Each row of a before or after table is a point. One or more steps were done to the points. Then noise was added and the rows were shuffled. The steps act on columns, c1 being the first. What was done? A step turns or swaps two columns, mirrors them in a line or flattens them onto one, adds a multiple of one to another, or multiplies or shifts one. Angles are multiples of 10 degrees, from the lower column toward the higher: turns from -170 to 170, lines from 10 to 170 but not 90. Use the fewest steps. Two steps may share a column if one is a turn and the other turns, adds or multiplies; they go together, in the order done. Otherwise the lowest column goes first.

Before:
[[-0.4  3.9]
 [-0.1 -1.4]
 [-1.2 -1.8]
 [-3.1 -1.2]
 [ 3.0 -3.9]
 [ 1.4 -5.7]
 [ 1.5 -0.9]
 [-4.4  4.1]
 [-2.5  4.7]
 [ 4.1  1.4]]
After:
[[-1.3 -0.3]
 [-3.8  3.1]
 [ 4.8 -2.4]
 [-5.6  1.2]
 [-1.2 -3.0]
 [ 1.6  4.3]
 [ 3.9 -0.7]
 [-1.7 -1.3]
 [ 4.2 -4.2]
 [-1.0  1.4]]
Steps: swap c1 and c2

Before (14 x 3):
[[-1.6  1.0 -6.5]
 [ 0.3  2.3 -1.8]
 [ 3.8  1.8 -1.2]
 [-0.3 -0.2 -4.2]
 [-0.4  1.1 -0.5]
 [-0.8  0.9 -2.4]
 [ 1.4 -0.1 -3.4]
 [ 8.9 -0.2 -0.6]
 [-1.6  1.7 -1.2]
 [ 0.9  1.3 -1.9]
 [-0.7  2.5 -3.4]
 [-1.1  3.7 -2.0]
 [ 7.9  2.5 -0.4]
 [ 3.4  3.0 -0.4]]
After:
[[-5.4  1.5 -4.0]
 [-1.0 -0.1 -3.4]
 [-0.6  2.2 -2.0]
 [-0.9  3.6 -1.6]
 [ 2.2  2.8 -3.3]
 [-2.6  4.0 -2.2]
 [ 6.4 -0.3 -6.2]
 [-2.9 -0.3 -3.1]
 [ 5.8  3.8 -5.3]
 [-2.0  2.7  0.1]
 [-0.5  1.9 -0.1]
 [-2.2  1.4 -1.3]
 [-2.2  5.9 -0.8]
 [ 2.4  4.7 -2.5]]
Steps: turn c1 and c3 by -40 degrees; multiply c2 by 1.6

Before:
[[  0.2   0.5   1.9   3.4  -2.8   0.9]
 [  4.6  -0.9  -6.4   1.5   1.4   0.5]
 [  1.3 -10.0  -2.5  -4.8   8.4  -1.4]
 [  0.4  -2.1   2.2  -6.5  -2.1  -2.7]
 [  2.2   0.8   2.9   3.6   1.9  -1.2]
 [ -0.1  -2.3  -4.2   2.0  -2.1  -2.4]
 [ -0.1  -1.6   1.6   2.2  -2.8   0.1]
 [  0.4   0.6   3.1   1.4   1.7   0.1]
 [  2.2  -4.9   2.7   3.9  -2.3   1.0]
 [  0.1   0.1   3.2   1.0  -2.4   0.9]
 [  3.9  -0.4   2.9  -1.3  -2.6  -5.4]
 [  2.3   1.1  -5.0   0.4  -1.8   0.7]]
After:
[[ 1.1  2.2  1.2  2.2 -3.1 -0.3]
 [-2.5  1.2 -5.1  0.6 -1.7  0.2]
 [ 2.2  7.1  2.5  3.9 -2.5  1.3]
 [ 0.1  0.4  3.2  1.3 -2.2  1.3]
 [ 1.7  2.4 -4.1  2.1 -2.2 -2.6]
 [ 7.0  4.9 -2.4 -4.6  8.3 -1.0]
 [-2.6  4.6 -6.3  1.5  1.5  0.4]
 [-0.6  1.0  2.9  1.6  1.9  0.2]
 [-2.2  2.8  3.0 -1.4 -2.5 -5.5]
 [-2.2  3.0  2.9  3.4  2.1 -0.9]
 [ 1.4 -1.7  2.2 -6.5 -2.3 -2.2]
 [-0.1  1.7  2.0  3.2 -2.8  0.5]]
Steps: turn c1 and c2 by 130 degrees; add 0.5 times c4 to c2

Before:
[[ 0.5 -2.9  0.8  3.4 -2.8 -0.4 -1.6 -2.9 -1.7]
 [-3.7 -0.9  3.9 -1.1 -5.5  0.6  1.1 -5.4 -2.0]
 [-6.6  1.9  2.8  4.3 -6.2 -1.7 -0.2 -2.2  1.2]
 [-6.3 -0.2  5.9  3.5 -3.1  3.4 -2.2 -1.4  0.1]
 [ 0.0 -3.0 -3.6 -2.0 -1.5 -0.5  2.1  4.9 -3.7]
 [ 3.1  5.0 -3.2  0.6  2.7  1.8  1.7  4.0 -2.2]
 [ 4.0  1.4 -2.5 -3.1 -1.4  0.3 -2.7  3.8 -0.1]
 [ 1.0  2.2  1.1 -0.3  4.0 -2.3  1.8  4.4  1.7]
 [ 1.0 -1.3 -6.5 -2.7  1.5  1.7 -0.8  0.0  0.5]
 [ 4.9 -2.5 -4.7 -2.1 -1.9  2.7  3.9  3.7  1.3]]
After:
[[ 2.0  5.6 -4.9 -1.9 -0.1  3.0  3.9  3.8 -2.5]
 [-0.5  3.2  0.7  2.5  2.7 -0.4 -1.7 -2.8 -0.2]
 [-1.3  2.2 -3.3 -1.3  1.5 -0.3  1.7  4.6 -5.8]
 [-0.2  1.1 -6.3 -2.0 -1.1  2.0 -1.0 -0.4  1.8]
 [ 4.0  1.5 -2.5 -2.0  0.3  0.4 -2.9  3.9  2.5]
 [-2.3 -4.2  2.6  3.0  8.1 -2.0  0.1 -2.3  1.5]
 [ 4.4 -2.3 -3.6  0.0 -4.1  1.9  1.8  3.9 -4.0]
 [ 1.4 -1.9  1.4 -0.4 -4.5 -2.1  2.0  4.0  0.0]
 [-2.0 -0.1  3.7 -0.8  6.2  0.6  0.7 -5.3 -2.8]
 [-4.2 -3.0  6.4  2.8  5.2  3.4 -2.2 -1.1  2.5]]
Steps: turn c1 and c5 by -160 degrees; turn c1 and c2 by -140 degrees; multiply c4 by 0.7; add -1 times c7 to c9

Before:
[[-2.0 -6.2 -2.0  0.0  2.4 -2.6  3.6 -0.5  2.4 -1.1  4.1]
 [-5.0 -2.0  0.0 -2.1 -0.5 -5.3  0.5  2.8 -3.4  3.0 -1.4]
 [ 2.2  0.7  2.7  3.5 -4.2  1.2 -5.4 -3.4  2.6  3.7  0.1]
 [-3.2 -5.2 -3.7  1.1  0.8  3.4  3.4  1.6  2.4  1.9  2.1]
 [ 1.1  3.5  4.0 -4.3  2.0 -4.9 -4.5  2.8  0.2 -0.3  3.1]
 [-0.5  1.9  3.8 -0.1 -2.5  2.4  1.1 -3.2 -2.3  4.3  2.1]
 [ 2.9  1.1  3.5  0.5  3.7 -3.2  0.6  3.0  3.2  2.6 -0.2]
 [-4.3 -5.0  0.2 -4.6 -1.5 -1.3 -0.7 -2.6 -3.1 -1.8 -4.7]
 [ 0.9 -0.1  5.1  4.2 -3.9  2.1 -4.4 -2.5 -0.7 -2.1 -1.5]]
After, 9 rows:
[[-5.1 -2.2  3.6 -2.6 -0.6 -5.4  0.6 -2.8 -3.7  3.1 -1.1]
 [-3.5 -5.2 -5.8 -1.6  0.7  3.2  3.5  1.0  2.4  1.6 -1.6]
 [ 1.7  1.0  0.5  2.6 -4.4  0.9 -5.4  4.0  2.7  3.4  2.2]
 [ 2.6  0.9  0.3 -2.8  3.6 -3.3  0.6  0.2  3.1  2.8  2.6]
 [-0.5  1.9  2.5  3.0 -2.4  2.2  1.4  0.8 -2.2  4.4  4.1]
 [ 0.9 -0.3  4.9  1.9 -3.9  2.1 -4.4  4.7 -0.7 -2.3  2.9]
 [ 0.9  3.2  0.0 -2.0  2.0 -5.1 -4.6 -4.4  0.1 -0.4  5.1]
 [-1.8 -6.4 -6.0  0.8  2.5 -2.5  3.6 -0.1  2.5 -1.0  1.1]
 [-4.3 -4.8  6.0  3.1 -1.7 -1.1 -0.7 -4.4 -3.2 -1.7 -2.4]]
Steps: turn c3 and c11 by 50 degrees; add -0.7 times c9 to c3; turn c4 and c8 by 100 degrees

Before, 8 rows:
[[-6.2 -0.3 -5.4  0.1  0.2  0.8 -3.7  2.8  1.7 -1.0  0.4 -3.3  0.5  0.1]
 [ 2.4  0.7 -1.1 -2.4 -3.8 -5.5 -1.8 -0.1 -8.2 -1.8  0.0  3.3 -0.3 -4.4]
 [-2.0 -0.4  1.5  0.8 -1.7 -0.7  2.2 -1.6 -3.0 -1.7  0.2  0.1 -3.4 -4.5]
 [ 2.9  9.0 -0.8  1.5  0.5  0.9 -2.0  3.6  1.2 -0.8  3.9 -2.3 -0.4  0.7]
 [-3.4  1.3 -6.0  3.8 -2.2 -3.3  2.2 -4.1 -2.5 -4.0  0.1 -0.7  1.1 -2.5]
 [-1.5  5.4  0.9  2.1  3.6  4.3 -4.6 -0.4 -4.4  1.1 -3.6 -0.4 -2.3 -0.7]
 [ 2.2  3.4  2.9 -1.8  0.8 -9.6  2.0  3.1 -1.8  0.3  5.7  1.3  4.2  0.9]
 [ 0.1  3.9 -0.1 -4.2 -0.9  0.8  3.5  3.9 -0.9  2.0  1.3 -1.7 -0.1 -3.4]]
After, 8 rows:
[[ -5.0   4.1   4.7  -4.2  -1.4   0.8  -2.8   3.6  -6.5   2.0   1.9   2.3
   -2.0  -3.6]
 [ -3.4   3.2   8.2  -2.2   0.7 -10.2  -2.1   2.8  -7.7   0.1   6.0   2.2
    3.9   1.0]
 [ -6.4   5.7   5.8   2.4   3.3   4.3   4.0  -0.3 -10.4   0.9  -3.5  -2.6
   -1.2  -0.8]
 [ -1.9   9.0   3.9   1.1   0.5   0.8   2.2   3.4  -4.7  -0.5   3.9   1.1
   -0.9   0.8]
 [ -7.0   0.1   6.9   1.0  -1.6  -0.9  -1.9  -1.7  -8.7  -1.4   0.5  -1.8
   -3.4  -4.4]
 [ -8.3   1.3  -1.0   3.5  -2.6  -3.1  -1.7  -4.2  -8.1  -3.8   0.0   1.7
   -0.3  -2.4]
 [-10.9  -0.8  -0.4   0.2   0.5   0.8   4.3   2.4  -4.4  -1.2   0.3   1.9
   -1.0   0.1]
 [ -2.9   0.3   4.0  -2.6  -4.5  -5.7   0.3  -0.2 -14.1  -1.8  -0.5  -2.6
    1.8  -4.2]]
Steps: shift c1 by -5.0; shift c3 by 5.0; turn c7 and c12 by 160 degrees; turn c12 and c13 by -40 degrees; shift c9 by -6.0
